Each row of a before or after table is a point. The points were changed in one or more steps. Then noise was added and the rows were shuffled. The steps act on columns, c1 being the first. What was done? A step turns or swaps two columns, mirrors them in a line or flattens them onto one, adds a multiple of one to another, or multiplies or shifts one. Angles are multiples of 10 degrees, from the lower column toward the higher: turns from -170 to 170, lines from 10 to 170 but not 90. Use the fewest steps. Two steps may share a column if one is a turn and the other turns, adds or multiplies; they go together, in the order done. Otherwise the lowest column goes first.
(in the rows, 128 means zero)

Before, 8 rows:
[[112 151]
 [111 153]
 [143  92]
 [ 81 112]
 [ 74 114]
 [ 92  96]
 [132 157]
 [148  85]]
After (8 x 2):
[[100 162]
 [ 50 108]
 [131 162]
 [160  70]
 [ 69  85]
 [ 42 113]
 [100 162]
 [154  80]]
Steps: multiply c1 by 1.6; multiply c2 by 1.3

Before (8 x 6):
[[165 159 122 139  71 129]
 [147 113 161 112 232 131]
 [135 162 164  79  72 144]
 [ 36 112 104  85 150 128]
 [159 189 129 129 101   7]
 [174 119 154  90  98 124]
 [121 134 118  50  76  98]
 [109 113 158 136 107 122]]
After, 8 rows:
[[147 116 153  97 142  93]
 [133 112 162 177  39 114]
 [125 132 117  56 144  69]
 [131 120 149  98 177  73]
 [124 116 159 115 146 140]
 [ 90 132 113 125 104  89]
 [143 133 109 102 181 139]
 [142 137 112  15  94 169]]
Steps: multiply c1 by 0.4; flatten c2 and c3 onto the line at 110 degrees; turn c4 and c6 by 110 degrees; turn c4 and c5 by -150 degrees

Before:
[[ 97  73 147  92  73 181 119 117 135  50 112]
 [ 66 181 123  83  97  88 158  95  91 108  95]
 [120 139 137  95  89 128 143 168 106  84 121]
 [196 147  55 131 141  40 125 105 195 128 105]
 [114 165 111 170 190  85 129  71 121 182 160]
 [197 174  90 159 165 103 158  95 113 188 117]
 [ 89 127 144  91 128 138 119 146 141 144  79]
 [132  61 158 113 116  91 171 170 166  86 114]
 [101  96 129  85  73 181 166 131 198 100  80]
 [126 136  88 142 177  96 194  60  85 166 100]
 [167 122  82 137 103  72 156 115 167 198 172]
 [131  34 131  64  62 131 111 140 144 104  67]
 [169  88 181  53  88 135 140  99 188 114 106]
 [116 160  68  50 162 103 148 130 122 122 151]]
After, 14 rows:
[[ 78  99 229  72  90 136 145  95 116 112 119]
 [ 40 124 177  64  61 128 114 143 118 105  65]
 [148  48 137 163 163 104 158  95 134 188 159]
 [137 129 186  91  86 128 146 167 120  88 121]
 [164 139 115  47 161 103 145 130 113 126 146]
 [105 140 176  97  72 176 169 135 121 102  72]
 [133 117 132 136 172  96 197  62 133 166 105]
 [199 140 174  77  99  91 157  95 119 113  76]
 [126  55 106 143 138  46 122 105 129 127 142]
 [ 61 136 205 120 115  90 170 170 129  87 107]
 [165 145 165 168 186  83 131  69 134 181 161]
 [ 85 160 199  89  69 181 119 113 123  53  87]
 [110 120 134 147 105  71 156 116 129 200 183]
 [137 138 197  94 129 133 119 148 127 149  68]]
Steps: turn c1 and c2 by -110 degrees; turn c2 and c11 by -30 degrees; shift c3 by 50; flatten c4 and c9 onto the line at 10 degrees

Before, 14 rows:
[[139 177 131 215 142 178  92 110 129  73  74 112 130 191]
 [151 177 153  97 164  42 105  91  82 116 157 124 136 175]
 [174 210 152 113 163  66 132 122 148 181 154  99 171 169]
 [107 137 125 102 124 112 189 117 200  42 168 114 148 138]
 [118 126 169  83 152  42 168 129 178 111 117 113 107 160]
 [202 136 124 120 189  42  99 136 116 167 172 117 125 177]
 [100 122 192 249 185 165 106 107 121  70 105 115 149 150]
 [180 129 159 105 151  68 180 110 126 102 127  78 131 121]
 [184 152 162 127 191  90 102 112 112 132 107 171 147 128]
 [113 175 163 182 160 169  70 113 166  55 119  82 111 129]
 [164 175 135 136 115  49 115 100 118 167 160 140 111 135]
 [166 142 157 115 122  47  85 146 118 129 135 114 170 152]
 [122 153 175 126 153 116 180 183 136  70 142 113 113 139]
 [135 163 100 127 177  57  95 121  87 163 118 115 148 131]]
After:
[[151 168 176 116 187 145 105 105  81 159 217 125 134 121]
 [201 128 124 166 204 132  98 118 116 136 224 117 111 126]
 [185 169 147 131 169 166 101 124 111 129 152 171  90  93]
 [135 112 150 163 163 172  95  90  87 129 184 115 102  98]
 [122 180  79  69 151 120 180 102 138 129 146 113 111 140]
 [173 178 156 181 181 136 134  66 146 142 194  97 142  87]
 [167 159 110 128 142 162  85 120 119 141 202 114 160  97]
 [181 157 140 101 138 160 180 143 125 151 179  78 108 119]
 [118 167 122 110 167 181 167 142 178 172 197 113 123 150]
 [107 128 142  43 133 103 190 122 201 155 162 114 145 114]
 [ 99 187 138  69 182 130 107 162 121   8  84 113 108  98]
 [115 176 153  56 150 114  71 103 166  74  89  81 100 134]
 [139 147 161  73 186 150  93  92 128  40  58 113 156 138]
 [165 150 168 167 124 142 116  98 117 119 212 141 136 150]]
Steps: turn c2 and c3 by -70 degrees; turn c3 and c8 by 110 degrees; turn c4 and c10 by -90 degrees; turn c5 and c14 by -50 degrees; turn c13 and c14 by -70 degrees; mirror c6 and c11 in the line at 120 degrees

Before:
[[130 103 119 182 162 124 138 114 143 139 187 125 129 163  65 200 144 218
  125 223 128  96 110 196]
 [202 112 148 113 144 113 119  74 155 128 133 145  57 193 137 158  92 193
   74 128  96  82 143 117]
 [105  64 124 118 134 115 116 199  76 129 192  86  48 123 101 155 173  48
  130  94 123 148 182 172]
 [100 146  63 134 122 106 183 161 137 131 188 200  65  99 118  76 146 143
  183 154  74 165 146 152]
 [150 152  72 141 105 133 166 125 118 177  92  77 133  97  59 188 135 185
  183 114  68 187 183 118]
 [111 154 149 118 117 156 109 166  74 158 181 148 116 128 116 157 149 197
  183 136 103 137 173  90]
 [ 68  97 111 127 113 158 142 147 177 121 117 107 169  47 151 113 107 126
  125  83 167 200 211 139]
 [114 174 163 141  97 163 113  57 122  41 150 105 161 160  97 125 203 132
  173 109 161 165 146 174]
 [ 67 105  76 120 122  64  98  93 194 125 153 152 161 120 102 160 158 140
  193 148 127 125  71 131]
 [139 103  64 128 132 202  98 150 133 125  79 117 177  70 124 158 160 158
  116 147 143 213 180 106]]
After, 10 rows:
[[112 152 143  67 117 151 140 164  76 160 184 149 137 126 118 157 114 158
  147 120 104 181 172  90]
 [ 65  96 138 135 109 159 127 145 178 121 118 112 129  48 149 111 202 127
  133 160 168 152 212 139]
 [199 114 114  61 144 111 138  73 155 128 135 146 117 192 138 155 118 149
   88 122  95  65 149 117]
 [132 104 123  77 164 123  88 113 141 137 188 125 131 167  64 197  99 221
  130  65 127 117 111 192]
 [101 151  48 119 122 107  68 161 140 128 191 198  83  97 118  79 132 139
  152 119  76 194 146 152]
 [113 179 165 132  95 161 149  57 119  42 150 103 146 165  96 127 121 142
  205 143 156 180 147 178]
 [142 109 103  98 131 206 146 155 134 125  75 121 113  75 123 160 198 142
  186 107 143 147 180 103]
 [ 65 103  98 112 119  66 152  99 193 122 153 149 115 118 101 161  96 123
  149 108 123 190  74 127]
 [104  66  87 198 134 110 152 200  73 129 189  90 107 127 100 156 127  78
  177 148 123 138 181 168]
 [149 149  89  85 108 133  95 126 119 180  90  74 106 101  58 189 160 173
  143 147  68 202 183 119]]
Steps: flatten c3 and c13 onto the line at 30 degrees; turn c4 and c18 by 60 degrees; turn c7 and c20 by 160 degrees; multiply c20 by 0.7; turn c19 and c22 by 70 degrees; turn c17 and c19 by 110 degrees

Before:
[[ 96  89 141 119 105 148 173 192 197 115 144 103 131 142 149  47 125 148
  120  71 173 162  89 139 103 115 118 155  53 135 177 145  93 152  85 134
   84 130 144 160 109 115  82 154 154  92 138  59 105 132 120 129 141 144
  150 157 196 192 110 114 137 120 130 119]
 [146  71  68 165 169  83 130 148  62 134 170 143  79 153 118 124 110 110
   87 149  87 123 148 128 113 163  31 177 115  95 202 171 102 101 156 122
  120 143 110 167 107 169 116 194 144 153 101 131 123 119 136 176 127 107
  137 111 119 156  96 143 217  87  89 102]
 [181 184  99 126 125 113 111  97 176 159 171 133 131 172  66 166 143 105
  121 143 231 117 128 105  82 168 198  95 195 133  84 147  25 172 200 130
  141 175  96 134  68 102 167 118  88 163 166  75 130 194 130 178 134 125
  163 165 127 124  51 135 124 127 107 161]
 [ 94  84 156  91 124 128 105  94  70 141 122 114  94 131 127 142  68 170
  183 139 118  83 164  60  85 153  89  77 100 161 144  57 149 106  54 129
  140 159 134  89  85  91 134 152 140  94 142  92 123 172 194  82 148 169
  104 126  75 193 135 119 160 156  94 118]
 [142  96  91 147  93  99  94 145 118 159 152 146 155 138 143 135 132  82
  146 139 131  80 163 139  99 157 131  20 143 131 118 151 108 114 145 106
  123 223 111 156  92 191  72 139 131 112 154 148 103  66 155 129  88 113
  171 108 101 114 144  95 109 155  79 126]
 [176  94  58 123 109  86 153 137 137 116 197 138 116 131 125 198 109  98
   70  74 193 114 136  93 107 163 139 159  68 147 124 145  90 117  82  88
   83 108 111  89  85 148 121  96 114  36 150  30 149 104 115  67 140 107
   62 100 129 117  94  85  71 147 107  95]
 [166  82 117  82 106 103 201 131  85  83  80 146  99 107 113 127 117 160
   92  62 163 172 102 160  82 124 100 107  68 167 163 142 136 178 136 160
  168  99  92 174 109 153 125 122 170 148 131 184  74 152  98  58 127 141
  153 138 102 111 100 125 128 156 101  95]
 [152  76 139  98  82  83  95  99 186 167 130 161 137 122 169 112 144 128
  103  95  93 113 156 178 124 155 108 176 113  80 172 143 108 130 109 115
  131  91 148 143 160 122 144 169  78 107 129 121 136 136 129 113 146 106
  107 134 117  94 127 220 155  96  98 109]]
After, 8 rows:
[[138  94  90 152  88 119  95 153 122 159 152 148 159 134 145 156 132  85
  141 130 133  75 165 137 101 158 127  27 136 130 119 153 100 158 139 109
  121 226 106 158  64 188  70 140 135 109 158 154  99  60 149 132 156 103
  164 112 105 113 137 100 103 156  73 132]
 [165  81 118  84 106 186 200 134  86  86  76 145 102 101 114 130 109 162
   95 103 166 171  95 165  83 122 102 103  73 164 161 137 133 140 141 164
  164  92  95 173  91 151 124 123 170 154 138 187  78 146 101  58 131 136
  152 142 102 109  97 131 124 156 100  95]
 [145  70  65 164 165 106 133 152  66 137 173 142  79 157 117 132 110 106
   86 135  86 119 152 127 109 165  30 181 111  95 205 172 101 169 160 130
  120 135 110 164  92 171 120 204 149 151  99 128 125 119 140 178 136 107
  137 110 119 155  93 141 214  92  92 100]
 [157  74 141 106  83 133  88  95 182 163 131 156 135 122 173 119 150 129
  104 119  92 108 158 178 125 152 112 184 112  81 171 137 110 175 119 119
  132  92 143 141 193 123 138 178  82 109 127 123 131 135 128 112 105  99
  115 136 118  93 130 215 150  95  94 115]
 [180 186  97 125 130 173 116  96 176 155 172 130 128 174  68 105 141 109
  120 135 235 117 127 105  81 172 196 101 191 136  88 147  29 132 197 132
  142 166  98 133   6  94 169 117  88 166 165  83 129 186 132 169 160 128
  166 158 126 127  52 133 125 128 113 161]
 [ 87  84 159  93 121 111 112  89  66 146 122 114 100 131 129 111  66 173
  187 132 118  81 167  61  88 145  89  77  99 162 146  62 153 121  54 128
  138 163 131  92  44  87 133 155 137  92 136  93 122 165 197  80 123 165
  103 126  77 192 132 122 160 160  96 116]
 [106  86 142 119 104 149 174 190 198 114 149 101 128 142 149 160 124 149
  120 106 175 164  88 142 100 108 119 151  51 136 182 151  93 107  78 136
   78 129 142 162  94 111  85 154 159  85 142  58 107 127 122 130  54 152
  150 161 202 194 109 109 138 119 131 115]
 [175  93  58 127 110 119 157 140 137 117 191 135 118 134 127  83 116  96
   65 105 192 118 136  97 103 165 140 160  68 148 129 138  90 166  86  86
   84 106 115  87  40 147 120  98 113  37 151  30 148 105 117  69 186 109
   63 101 125 114  99  91  77 149 107  95]]
Steps: turn c6 and c34 by -100 degrees; turn c16 and c53 by 120 degrees; multiply c20 by 0.4; multiply c41 by 2

Before (14 x 64):
[[112 121 170 173 121 132 196 175  78 140 143 197 115 145 155 165 150 105
  130 133 201 115 191 171 119 202  63 159  73 186 123  63 124  97 151 187
  200 156 114 101 146 164 186  84 118 160 151 163  76  96 187 134  66 169
  139 175 126 191 142 119 171 169 109 116]
 [101  77 179 167 175 108 213 156 105 191  54 158 103 123 173 168 198  73
  113  98 171 150 195 122 110 118  52 123  98 116 111 117 168 125  82 149
  107 105  92 161  94 157 115  77  94 179 165 146 154 147  93  95 160 154
   93 158  59 119 128 163 192  99  93  83]
 [148 162 168 111 198  96 183 124 149 160 146 155  80 102 122 175 213  84
   97 134 164 123 131  91  91 105 151 118 173 170 158 115 176 159 188  92
  150 121 165 165  97  49 181  81 100  70 148  74 133 108 209 152  78 181
   72  59 121 206 172  83 119 164  90  87]
 [ 70 166  89 184 127 180 122 167  77 171 149 166 120 161 169 119 151 134
  110 106 115 127 128 141 162 111 103  84  94 134 161 107 182  81 174  85
  144 112  72 169  94  86  87  96 163 174 115 133 156 107  95  83 170 186
  158 142 173  92 199 141 149 111 183 134]
 [138 182 142 113 163 123 175 136 108 161  54 176  70 124 161 111  95 173
  187 141  99 127 113  89 111 158 167  61 103 141 117 155  81 104 125  90
   96 220 175 104 180  52 107 115 105 151 147 178 112  64 120 163  99 123
  104 168 146 166 116 161 186  91 182 111]
 [129 111 194 130 149 154 151 166 131 201 164 188  79  81 105 186 192 155
   99 100 207 175 184 150 118  94 110 164 146  93 151 150 174 121 159 191
  180 161 181  61 167  95  79 125  87 180 175 107 146  59 187 123 104  94
  171  74 122 191 162  91  95  68 132 121]
 [102 125 195 136 159  78 133  65 113 127 103  85  68 155 131  84 200 135
  142 131 144 104 187  87 114 147 110  62 133 150 128 105 174  97 112 150
  156 120 149 105 176 113 124 144 117  82 159  83  82 171 104 130 103 107
  148 157 172 200 174 129 163 147 190 152]
 [ 61 107  85  99 150  68 118 151 110 198  89 125 131 158 185 131 155 123
  123 154 146  71 190 143 162 139 151 152 154 179 158 107  67 176 117 147
   97 206 140 145 161  94 126 192 188  86  91  73 101 145 127  92  88 170
  146  65 151 115  96 130 112  52 120  75]
 [176  92  94 178  97  65 129 106 182 132 124 100 185 157 157 115 102  77
   88 133 103 112  75 147 178 218 118  96 148 110 182 114 141 156  98 178
  183 128  89 130 154  83 112 104 205  86  99 104 107 121 174  52 177 149
  101 111 121 109 137 163  81  72 155 136]
 [ 67 119 150 204 128 120 121 120 168 145  56 104  83 145 124 130 198 165
  145 162 158 163 155  81 107 150 163 103 141 105 104 164 167 116 129  95
  129 113 154  72 117 128  87  94 169 176 108 156  70  72 174  95 173 119
  163  66 158 138 156  64 193 149  96 149]
 [ 90  87 134 199 131 172 120 105 162 221  96  91 100  87 131  66 134 125
  138 133 105  77 161 176 102 107 122  47 144 118 189 135 187 141  88 167
  102 126  94  73  98 165 196  83 121  87 162 144 163 141 149 167 137 159
  105 167  82 117 155 142 100 152 193  56]
 [149  78 159 138 136 123 133 144 132 132 157 194 103 113 206 110 145 137
  121 126 200 114 135 100 123 197 136 133 105 124 161  62  83 192 115 128
  123 124 131 161 123 170 104 129 171  99  95  65  52 153  94 147  84 137
  119  61 118 172 163 132 124  65 123  84]
 [128 149  95 103  82  88 128 139 181 198 155  92 187 141 178  65  97 153
  173 115 113 152  95 117 186 212 150  55  90 150  94 146  95 149 188 157
  162 116 169 122 150 118 194 114 178 157 153 163  99 109 153  81 141  90
  144  84  71 151 134  65 178 166 154  88]
 [110 182 203 116  78 178 114 150 137 121 132 104 156  76 191 134 164 177
  172 158  96 113 151  97 142  95  64 114 129  83 152 129  83 108  85 116
  154 190 171 144 125 145 103 136 196 127 177 133 140  58 200  60 126 159
   77  59 168 120 116 136 137 141 183 144]]
After (14 x 64):
[[110 122 172 171 123 138 196 175  78 138 144 193 114 144 153 168 148 105
  128 130 198 114 194 168 118 200 130 159  75 185 123  64 128  96 149 187
   84  46 109  99 145 161 185  82 120 158  88 162  76  99 148 133  67 168
  195 174 123 191 117 119 171 170 110 174]
 [108 185 202 113  76 167 113 149 142 121 132 103 159  73 189 134 166 178
  173 156  95 112 148  94 142  95 190 111 128  81 150 128  83 108  81 113
  120  68 171 140 122 145 106 134 193 126  54 134 139  58 171  60 127 159
  183  60 165 117 127 138 133 139 185 158]
 [150  77 157 139 134 120 134 143 132 132 157 191 100 112 209 113 147 134
  124 128 198 117 134 103 124 207 133 132 106 124 161  63  85 194 115 128
  137 128 129 159 123 172 105 129 170 102 172  67  53 155  79 150  84 136
  119  64 119 172 136 131 124  65 126 138]
 [ 67 120 147 205 126 121 121 121 165 145  56 105  79 147 123 133 199 166
  146 161 158 162 156  81 105 157  88 101 140 103 107 165 167 115 127  95
  142  91 156  71 121 129  88  96 169 175 129 157  70  72 181  96 171 120
   99  61 157 138 148  64 193 148  92 155]
 [126 148  99 104  82  93 124 137 178 195 155  88 189 145 179  65 100 155
  174 116 114 153  92 119 183 205 108  56  89 150  93 146  96 149 186 154
   84 145 167 122 152 117 193 116 181 154  90 165  95 106 108  84 144  90
  108  84  72 150 108  62 177 165 155 166]
 [ 99  79 181 165 174 108 215 154 104 191  54 160 104 125 171 169 200  75
  115  96 172 148 195 121 109 118 176 125  98 114 114 114 170 125  85 148
  148 129  90 158  96 154 115  77  93 181 107 146 154 146  62  96 163 151
  196 160  59 123 129 165 188 100  92 123]
 [ 67 167  90 183 129 187 123 167  75 174 149 168 120 150 167 119 152 135
  111 107 117 126 124 140 167 136 105  86  95 131 161 109 180  81 173  87
  121 102  77 169  94  87  83  95 165 175 149 134 156 105 116  80 166 188
  158 140 174  92 201 141 148 109 181 105]
 [101 125 194 135 161  83 136  67 114 130 106  87  71 162 132  82 200 138
  143 133 142 102 186  85 110 163 114  61 135 149 127 108 176  97 110 149
  100 117 146 108 175 113 124 143 119  83 112  84  80 172 128 130 105 106
  149 154 175 200 164 132 165 148 188  86]
 [ 89  88 135 197 131 165 123 108 164 220  97  90  98  81 131  63 135 125
  139 132 108  77 162 174 103 119 152  46 144 113 193 136 187 141  86 169
  169  94  95  72  95 165 199  85 121  86  91 145 165 145  77 163 136 157
  131 169  83 117 164 142 101 151 191 181]
 [149 159 167 111 198  89 182 122 147 160 145 152  83 107 123 176 217  82
   95 138 166 120 136  89  89 121 178 120 174 171 158 115 176 161 189  93
  102 140 167 165 100  48 183  81  96  72  83  77 134 107 140 151  81 182
   94  61 117 208 181  81 124 163  90 209]
 [129 108 196 133 148 146 150 167 130 198 166 187  78  78 104 188 190 157
   98 102 205 174 187 151 117 109  91 166 148  93 151 150 176 123 159 188
   88  75 178  61 167  91  80 125  86 176  65 106 147  59 147 123 103  94
  152  74 120 189 169  89  98  70 132 163]
 [ 61 106  83  97 149  73 119 150 112 201  90 125 131 168 185 132 154 123
  126 156 147  70 192 142 164 125 106 154 155 183 158 109  68 175 115 151
  174  85 137 148 162  95 128 193 185  87 164  72  99 148  97  92  88 167
  108  63 153 117  94 132 115  53 122 170]
 [137 183 144 114 161 123 179 135 109 161  54 177  68 125 162 107  94 175
  187 141 102 127 113  89 110 154 148  60 103 142 119 153  79 104 127  89
  188  62 172 105 180  52 110 112 102 150 115 175 112  64 107 162  98 123
   82 166 143 170 103 158 186  92 183 125]
 [176  89  97 180  96  72 128 105 179 130 124 102 182 167 158 115 107  78
   88 133 103 109  73 149 179 217 158  97 149 112 183 110 139 158  98 180
   88  74  88 135 157  86 112 103 203  90 141 103 108 120 168  52 176 148
  133 109 120 109 106 165  81  74 156 164]]
Steps: add 0.7 times c4 to c38; turn c37 and c38 by -160 degrees; turn c6 and c14 by -10 degrees; turn c26 and c59 by -20 degrees; mirror c27 and c55 in the line at 130 degrees; turn c47 and c51 by 160 degrees; turn c51 and c64 by -130 degrees
